Rows are points. A path goes straight from each point to the next, and from the last back to the first. The post is the endless flat space through its rows: a point in 2 columns, a line in 3, a plane in 4, and so on, so that a path can go around it. Count how often the path circles the post. Going back the other way cancels.

Post (2 x 3):
[[ 19  25 -50]
 [ 16 -12  28]]
Path, 21 rows:
[[ 13 -20 -23]
 [-15 -38 -37]
 [ 28  11 -76]
 [ 54  41 -62]
 [ 58  70 -37]
 [  5  41  22]
 [-31  28 -14]
 [-22 -35 -19]
 [ 30 -77  20]
 [ 43   5 -35]
 [ 45 -27   8]
 [ 32 -11  -2]
 [  9 -62 -11]
 [ 51 -19 -75]
 [ 52  36 -47]
 [ 28  40 -30]
 [-13  61  -4]
 [-26 -18  46]
 [-16 -44 -14]
 [ 28 -44 -53]
 [ 45  19 -69]]
Times around: 2

Post:
[[ 41   9  11  52 -21  -9 -15  41]
 [-54   7  20 -31  39  30  32 -33]
 [-28  47   1 -35  38  -1 -13  -1]
 [ -2  -5   7 -17 -21 -34  63 -26]
 [ 14  -8 -21  32 -32 -41   7 -11]
 [ -5   1 -16 -16  -7  -8  -2  35]
 [ 29   9  22   9 -21  46 -15  -6]]
Path (18 x 8):
[[  7   5  -5 -16   5 -47  11  12]
 [ 52  13  -1  -8  12  26 -41  95]
 [ 53  12  25 -14  -3  27  10 -18]
 [ 24 -43  32  -3  -4  14   5  31]
 [-12  -3  24   5 -47 -18   2   3]
 [-43 -48 -23   2 -76   7  31   1]
 [  3  -7 -42  30 -48  30  10 -19]
 [ 42  52 -11 -20  27  -9 -25  44]
 [ 26  26   2  16  35 -42  -9  17]
 [ -7 -33 -14 -29 -20  30  43  25]
 [ -2  38   3  -8 -11 -12  22  -8]
 [-11  18 -13 -32 -45 -16 -22 -40]
 [-22  -5  78  20  37  26  42   8]
 [ -3 -14   8  14  17  54 -28  14]
 [ 42  18 -43  66   2 -48 -39   4]
 [-14  21  -5 -39 -15  18  20 -27]
 [-28  21  15   9 -36 -10  22  -5]
 [-31  23  45 -31  -1  29 -20 -43]]
Times around: 1
